Each row is a point. Each copy is the shape, with its points in the same order, turned, moved and blurred by noise. Some copies are also mirrored. Which?

Shape:
0:  .94 -.23  .07
1: -.29 -.24  .24
2:  .10  .39 -.12
3:  .01  .19  .05
4:  .05 -.31 -.36
5:  .15 -.16 -.32
6: -.16  .63 -.12
Copy 1:
0: -.44 -.20  .73
1:  .40 -.12 -.25
2: -.15  .35 -.19
3:  .10  .18 -.10
4: -.19 -.37 -.27
5: -.25 -.18 -.11
6:  .02  .59 -.40
Copy 1 is: mirrored
Copy 2 (7 x 3):
0:  .11  .06 -.75
1:  .11 -.48  .34
2: -.39  .17  .14
3: -.15 -.09  .09
4:  .37  .19  .10
5:  .18  .29  .07
6: -.53  .15  .29
Copy 2 is: mirrored

Shape, 10 rows:
0:  .33  .39  .01  .27
1: -.44 -.32 -.31 -.08
2: -.55 -.42 -.25 -.02
3:  .32  .38  .21 -.06
4:  .06  .54 -.31 -.36
5:  .28  .22  .30  .54
6:  .11 -.56 -.39 -.32
7: -.18 -.35 -.63 -.13
8:  .39  .06  .37  .02
9: -.15 -.07 -.34 -.49
Copy 1, 10 rows:
0:  .16  .11 -.46  .21
1: -.39  .06  .57  .16
2: -.46 -.03  .65  .27
3:  .44  .08 -.24  .21
4:  .30  .64  .06  .05
5:  .11 -.23 -.49  .43
6: -.18 -.12  .51 -.40
7: -.43  .16  .43 -.20
8:  .41 -.25 -.17  .14
9:  .07  .32  .54 -.12
Copy 1 is: only turned
Copy 2, 10 rows:
0:  .25  .09 -.44  .26
1:  .03 -.19  .43 -.45
2: -.16 -.17  .44 -.50
3:  .38  .37 -.19  .32
4:  .78  .23 -.08 -.21
5: -.16  .13 -.42  .38
6:  .35 -.44  .63 -.02
7:  .25 -.45  .42 -.39
8:  .13  .21  .00  .56
9:  .51  .00  .51 -.25
Copy 2 is: only turned

Shape:
0:  .18 -.02  .14  .17 -.31  .37
1: -.08 -.22  .02 -.19  .36 -.12
2:  .29 -.32 -.07 -.34  .06 -.33
3: -.30  .11  .32  .15 -.85  .24
4: -.10  .16  .00  .45  .31 -.14
5: -.10  .13  .30  .49  .45 -.39
6: -.10 -.32 -.10  .16 -.19 -.08
7: -.03 -.58  .07 -.19  .25 -.22
8: -.17  .41 -.02  .29  .34 -.23
Copy 1, 9 rows:
0:  .29  .19  .22 -.04  .17  .37
1:  .00 -.25 -.14 -.05  .40 -.31
2:  .43 -.16  .07 -.13  .14 -.54
3:  .11  .94  .13  .14  .15  .28
4: -.28 -.25  .23  .37  .35 -.01
5: -.35 -.24  .38  .42  .69 -.11
6:  .31  .08 -.04  .31  .25 -.09
7:  .33 -.20 -.27 -.01  .54 -.43
8: -.52 -.17  .30  .26  .25 -.14
Copy 1 is: mirrored
Copy 2 (9 x 6):
0:  .15 -.25  .11  .39 -.05  .33
1:  .15  .08  .05 -.45 -.01  .06
2:  .43 -.19  .12 -.31  .04 -.29
3: -.14  .12  .37  .86 -.24  .14
4:  .00  .28 -.52 -.04  .00  .21
5:  .20  .60 -.53 -.10  .16  .21
6:  .17  .11 -.03  .07 -.41 -.07
7:  .44  .15  .18 -.46 -.24 -.06
8: -.21  .30 -.48 -.07  .23  .13
Copy 2 is: mirrored
